Each row is a point. Each copy is the shape, with its points in the same order, turned, moved and blurred by noise. Say if it was mirrored as well.
In the rows, 128 means zero.

Shape (7 x 2):
[[138 246]
 [137 104]
 [122 176]
 [121 186]
 [ 89 131]
 [148  78]
 [140  98]]
Copy 1 (7 x 2):
[[225 183]
 [121  93]
 [165 147]
 [170 159]
 [107 145]
 [112  63]
 [114  85]]
Copy 1 is: only turned
Copy 2, 7 rows:
[[171  37]
 [105 165]
 [127  93]
 [129  88]
 [ 74 121]
 [105 191]
 [105 170]]
Copy 2 is: mirrored

Shape, 6 rows:
[[130  75  72]
 [110 113 174]
 [ 90 146 164]
 [125 116 159]
 [128 184 161]
 [ 89  54  39]]
Copy 1 (6 x 3):
[[168 123  72]
 [117  98 163]
 [ 84 101 148]
 [120 106 154]
 [ 67 153 157]
 [183  96  24]]
Copy 1 is: only turned
Copy 2, 6 rows:
[[111  72 177]
 [155  95  79]
 [129 126  70]
 [156 103  99]
 [157 170  89]
 [ 58  49 185]]
Copy 2 is: mirrored

Shape:
[[149 146  39 143]
 [ 99 173 182 107]
 [150 159  75 152]
 [ 39  74 165  89]
 [ 64 206 148 132]
 [ 82 111 100  73]
 [149 144 109 101]
 [130 129  99 109]
 [146 140 122 145]
 [198 210 105 157]]
Copy 1, 10 rows:
[[ 98  92  58  86]
 [ 59 142 193 154]
 [ 91 121  77 105]
 [ 73  36 192 208]
 [ 10 143 154 151]
 [ 73  39 155 126]
 [110 108 141 107]
 [ 99  90 129 117]
 [108 131 116 136]
 [104 193  93  79]]
Copy 1 is: only turned
Copy 2:
[[158 196 107 150]
 [ 68  97 166  95]
 [155 172 137 136]
 [ 30  61  84 165]
 [ 55 138 197 130]
 [ 61 137  73 135]
 [127 143 108 101]
 [117 142 101 124]
 [146 123 134 125]
 [185 172 182  81]]
Copy 2 is: only turned

Shape (11 x 8):
[[ 83 115 146 109 146 163 152 210]
 [154 187 162 101 160 126 140 136]
 [ 92 152 127 104 116 138 135 117]
 [ 94 133 155 132 136 127  59  36]
 [ 89 144  24  59 129 125 114 115]
 [152 120 124 113 119 246 150 171]
 [157 108 130 194 185  33  50  74]
 [127 122 161 174 161 162 191  93]
 [175 131 140 142 113 123 161 140]
 [154 113 163  79 174 132 157 161]
 [158  58 121 107 112 121  87 140]]
Copy 1:
[[127 140 116 105 210 165 143 192]
 [114 185 192 120 145 172  98 142]
 [ 82 150 139 129 133 131 144 151]
 [ 71 109 169 208 126  86  87 113]
 [ 66 176  72 111 118 133 169  76]
 [ 88  78 117  62 160 219 117 170]
 [199 134 158 230 113  95  66  63]
 [127  95 185 179 124 202 145 168]
 [156 124 182 105 113 169 130 141]
 [135 146 182 109 198 193 126 122]
 [149  88 134 100 167 112 116  80]]
Copy 1 is: only turned
Copy 2 (11 x 8):
[[ 57 139 149 135 117 100 222 169]
 [140 206 157 135 112  94 130 101]
 [112 164 135  85 137 144 146 138]
 [161 170 171 112  77 229 110 126]
 [ 53 131 175  11  97 140 106 104]
 [ 96  93 115 130  73  75 195 111]
 [148 150 214 183 148 189   7 135]
 [103 163 100 194 134 169 154  76]
 [141 122 135 159 162 105 135 100]
 [119 156 182 152 139  94 179  92]
 [153  72 196 118 138 129 140 133]]
Copy 2 is: mirrored

Shape, 14 rows:
[[153 157 140 107 186  70 192 121  75]
 [166 141 135 136 159  92 162  63  92]
 [100  89 145 127 119  79  91 170 131]
 [149 112 128 157 103  41 106 180 194]
 [174 171 143 139 109  83 121 181  98]
 [100 106  52 163 108  90  42 183 175]
 [146 186 174 140 210  90 163 140 103]
 [103 118  78  94 113 177 144 135 172]
 [113 159 128  68 132 142 102  80 146]
 [184 134 154 117 197 140 142 119  91]
 [112 144 132  77 161 147 155  98 137]
 [119 134  75 108 124  74  68 173 207]
 [ 95 138 116 179 102 109  92 155 177]
 [183 130 174 126 176 133 157 104 113]]
Copy 1:
[[ 65 148 211  86 102 139 126 117 137]
 [113 141 205 112 134 135 115 108 187]
 [156 102 122 163  63 139 138 105  94]
 [205 138 160 163  35 139 166 167 109]
 [146 134 172 105 120 158 195 135  91]
 [249  94 119 147  77 143  95 153  60]
 [ 56 123 206 127 125 128 142 170 121]
 [161 169  62 111 115 145  73 152 134]
 [128  93 101 108 128 182  94 148 181]
 [ 85 118 161  93 144  84 136 132 151]
 [ 90 136 109 108 117 155  85 144 167]
 [215  99 114 120  45 161 110 193 102]
 [196 131 130 188 108 159 116 164  95]
 [ 91 138 162 118 136  95 145 133 178]]
Copy 1 is: only turned
Copy 2 (14 x 9):
[[103 146  86  67  91  98  93  82  67]
 [117 131 116  63  83 132 162  93 109]
 [153  61 122 140 109 107  59 144 159]
 [197  64 134  75 142  59  94 170 153]
 [135 117 165  92  87  75  94 172  93]
 [146  51 130 111 170 114  71 238 193]
 [ 75 107 108  86 104  54 110 107  54]
 [138 163 137 162 202 131 116 138 170]
 [ 95 159 115 154 117  89 146 126 185]
 [ 74 117 164  79 118 100 107  74 106]
 [104 161 102 131 148 106 127  97 146]
 [156  99 123  94 178  52  86 192 218]
 [145  63 128 137 161  94 130 195 142]
 [ 92 108 152  90 110  92 142  69 105]]
Copy 2 is: mirrored
Copy 3:
[[165 161 142  79  60  81  65  98 122]
 [159 146 123  71 110 114  68 114  72]
 [112 137 143 145 174  50 121 148 155]
 [150 186 181 160 198  77 159 114 134]
 [184 119 171 118 108  71 161 121 128]
 [ 59 172 150 153 190  64 212 151 112]
 [173 149 128 151  49  99  81  96 115]
 [ 47 130 149  92 144 162 141 125 160]
 [ 68  95 180 115 123 139  83 138  96]
 [162 140 117 107  68 132  85 166 118]
 [ 82 121 150 103 101 146  69 120 133]
 [ 68 183 209 160 169  91 168 139 120]
 [ 96 132 135 165 181  98 174  99 115]
 [175 135 122 111  97 147  71 145 118]]
Copy 3 is: mirrored
